Each row is a point. Each copy is the shape, with its points in the same order, turned, moved and blurred by noise. Say if it was mirrored as well.

Shape (6 x 3)
41; 32; 36
-29; -8; -21
32; 33; 44
7; -14; 17
17; 3; -15
36; 51; 29
Copy 1 (6 x 3)
-25; 54; 23
3; -22; -32
-13; 54; 27
-13; -6; 13
-31; 7; -17
-18; 69; 9
Copy 1 is: mirrored
Copy 2 (6 x 3)
-32; -67; -4
22; 18; -5
-44; -56; 3
-11; -18; 21
19; -26; 3
-34; -65; -22
Copy 2 is: mirrored
Copy 3 (6 x 3)
33; 5; 54
-23; -8; -19
30; 2; 67
18; -21; 8
19; 14; 1
21; 28; 61
Copy 3 is: only turned
Copy 4 (6 x 3)
17; -10; 66
-6; 13; -33
4; -13; 63
7; -25; 2
30; 0; 2
9; 17; 69
Copy 4 is: only turned

Shape (12 x 6)
46; 6; 8; 55; -10; 14
2; -8; -3; -6; 54; 20
-8; -6; -14; -14; 24; 45
39; -3; -17; -41; -8; 20
14; -43; -72; 0; -23; 8
-14; -8; 38; -39; -3; 2
-19; 3; 13; -9; -6; -23
-45; 14; -15; -47; 57; 50
-31; -57; -63; -2; -30; 25
2; 36; 12; 38; -4; 11
42; 31; 34; 46; -7; 62
51; -13; 31; -8; -2; -31
Copy 1 (12 x 6)
-11; 27; -11; -21; -67; 33
-20; -32; -37; -7; 6; -3
-13; -26; -31; 20; 8; 26
45; 3; -22; 9; 8; 38
32; 10; -35; 70; -45; -11
24; -42; 30; -5; 12; 18
9; -7; 36; -5; 4; -12
-33; -48; -30; 29; 64; 14
11; -16; -13; 90; -34; -13
-31; 22; 15; -17; -20; 26
-34; 9; -5; -33; -43; 82
50; 1; 5; -43; -29; 2
Copy 1 is: mirrored
Copy 2 (12 x 6)
0; 40; 2; 64; -7; 19
-8; -22; 11; 8; 46; 4
-24; -27; 13; 1; 20; 31
1; 17; -9; -29; 0; 35
37; -35; -23; 4; -42; 38
-26; 11; 36; -32; -2; -21
-21; 0; 4; -5; -16; -33
-57; -61; 8; -29; 48; 19
13; -66; 12; -1; -60; 35
-44; 19; -5; 49; -7; -2
-43; 53; 23; 59; 11; 47
25; 54; 8; -1; 3; -20
Copy 2 is: only turned
Copy 3 (12 x 6)
23; -16; -37; 50; -6; 4
-6; -41; 26; -11; 22; -11
-8; -49; 6; -31; -6; 0
29; 2; 7; -35; -18; 23
-30; 2; -22; -23; -1; 71
-7; -2; 38; -13; -47; -27
-26; 17; 8; -1; -23; -27
-23; -62; 27; -72; 3; -36
-66; -22; -17; -30; -29; 62
1; -15; -40; 21; -12; -37
50; -54; -41; 35; -28; -21
27; 30; 29; 31; -13; 1
Copy 3 is: mirrored

Shape (12 x 8)
32; -20; 15; 51; 11; -7; -52; 27
-17; -10; -7; 43; -9; 18; -7; -16
-11; 21; 11; -12; -23; 16; -24; -13
-13; -43; -3; -34; 41; -44; 58; -6
5; -45; 5; -43; -9; -4; -9; 28
45; -1; 27; 4; -20; -11; 26; 40
-22; -5; 31; 49; 20; -32; 25; 40
-14; 14; -6; -9; -15; 26; -13; 12
-12; -14; 14; -31; -18; -43; -15; 0
40; -17; 53; -74; -14; 34; 33; -17
59; 17; -56; -42; 11; 9; -52; 65
-10; -6; 4; -46; 46; -18; -28; 67
Copy 1 (12 x 8)
9; -2; 62; -31; -9; 32; -68; 23
-16; 13; 6; 6; -39; 22; -24; 20
6; 32; 17; -21; -17; -4; 10; -12
-24; -70; -24; 17; 44; 19; -1; -24
8; -22; -12; -51; 21; 1; -29; -29
37; 17; -1; -12; 43; 53; -36; -8
-48; 1; 19; 4; 37; 61; -33; 25
6; 23; -3; -30; -8; 4; 5; 12
-15; 3; 14; -12; 28; -15; -24; -39
52; -8; -16; -32; 6; 45; 31; -79
82; -15; 22; -68; 34; -34; -25; 47
-7; -35; 26; -74; 58; 1; -4; 16
Copy 1 is: mirrored
Copy 2 (12 x 8)
2; -57; 33; 9; -7; -41; -39; 13
16; -44; -4; 6; 2; 32; -23; -6
4; 13; 9; -19; -23; 23; -26; -23
4; 3; -12; -32; 75; 2; 54; 19
-15; -2; -34; -42; 12; -33; -5; 14
-9; 4; -4; 23; -17; -22; 15; 49
-43; -53; 26; 15; 18; 24; 18; 36
-7; 4; -16; -3; -9; 20; -41; 0
-22; 0; -1; -29; 3; -18; 25; -31
34; 60; -10; -64; -25; -6; 22; 49
-20; 42; -31; 22; 22; -73; -84; 4
-70; 12; 5; -31; 52; -37; -37; 15
Copy 2 is: only turned

Shape (16 x 11)
3; 5; 9; -27; -48; -24; -40; -31; -63; 8; 19
41; 19; 0; -8; 15; 6; 3; -33; -15; 9; 36
-9; 25; -34; 10; 61; -28; 14; 0; -43; 25; 18
9; 1; -6; -31; 95; -6; 15; 7; -44; 11; -34
-1; -89; 12; 36; -43; 5; -52; -8; -35; 26; 2
0; 24; -14; -27; -36; -19; -30; 16; -3; 12; -28
-6; -49; -36; 5; -40; -6; 31; 46; -26; 29; -8
71; -7; 20; 39; -31; -33; 30; 13; -7; 10; -16
1; -46; 16; -5; -30; -25; 16; 39; -1; -4; 26
-14; 3; 20; -24; -34; -17; 33; -37; -2; 36; 24
-13; 24; 18; -8; 26; -22; 7; 30; -25; 22; 26
11; 9; 9; 45; 7; -26; 27; 36; -19; -47; -1
-3; 3; 13; -30; -28; -9; 35; 26; -9; 20; 21
-9; 30; 19; -30; -4; 44; 32; 0; -10; 26; 12
-3; -17; 16; -34; -34; -22; 18; 35; -8; 28; 26
2; 20; 12; -28; -26; 2; -21; 22; -41; 34; -20
Copy 1 (16 x 11)
-8; 16; 7; -14; -59; 31; 38; 13; 2; 13; 70
2; -22; 3; -13; -17; -37; -16; -3; 22; 20; 52
11; 0; 4; -13; -25; 18; -71; -28; -6; 16; 27
-7; -51; 20; 13; -11; 14; -82; -2; -57; 23; 23
-44; 8; -41; 23; -71; 24; 27; 58; 18; -52; 3
16; 6; 31; -21; -7; 20; 40; 19; -25; -8; 11
25; 28; -34; -8; -6; 38; -25; 81; 6; -17; -2
40; 20; -1; 31; -20; -48; -7; 49; -11; -45; 44
29; 6; 11; 31; -40; 15; 5; 65; 25; 7; -7
-7; 48; -3; -5; -7; -13; 12; 27; 13; 47; 29
17; 11; 46; 23; -14; 19; -44; 4; 14; 14; 20
72; -7; -6; 59; -17; 14; -20; 5; 4; -17; 17
16; 23; 26; 2; 8; 13; -8; 51; 20; 31; 22
-19; -7; 14; 7; 45; 7; -7; 28; 15; 35; 46
14; 26; 33; 8; -21; 19; -6; 68; 23; 27; 14
-12; 14; 34; -4; -8; 39; 13; 29; -20; -12; 46
Copy 1 is: mirrored
Copy 2 (16 x 11)
51; 0; 2; 49; -7; 23; -22; 37; -39; 49; 40
-2; 6; 16; -19; 17; -5; -22; -10; -34; 48; 27
-34; -8; 9; -15; 65; 35; -26; 42; -20; 32; -10
-23; -12; 53; 5; 88; 51; -8; -9; -25; -8; -11
84; -29; -62; 24; -7; 33; 31; -10; 2; 29; -12
35; 26; 13; 23; -15; 13; -35; 32; -29; -22; -8
29; -37; -12; -20; -29; 54; 20; 36; -38; -9; -47
57; 18; 14; -68; 4; 0; 36; 29; -28; 3; 12
36; -62; -8; -22; -23; 9; 7; 23; -24; -17; 8
11; -22; 6; 15; -9; -37; 6; 30; -69; 32; -3
8; -38; 31; -8; 36; 2; -35; 44; -12; 14; -4
2; -13; 28; -41; 4; 19; 24; 48; 30; -10; 23
21; -40; 31; -12; -19; -3; -12; 33; -50; 2; -10
-4; -23; 60; 9; -11; -17; -16; -1; -34; 33; -32
37; -54; 13; -5; -18; -1; -19; 35; -51; -4; -9
53; 0; 41; 27; -1; 21; -28; 29; -29; 12; -20
Copy 2 is: only turned
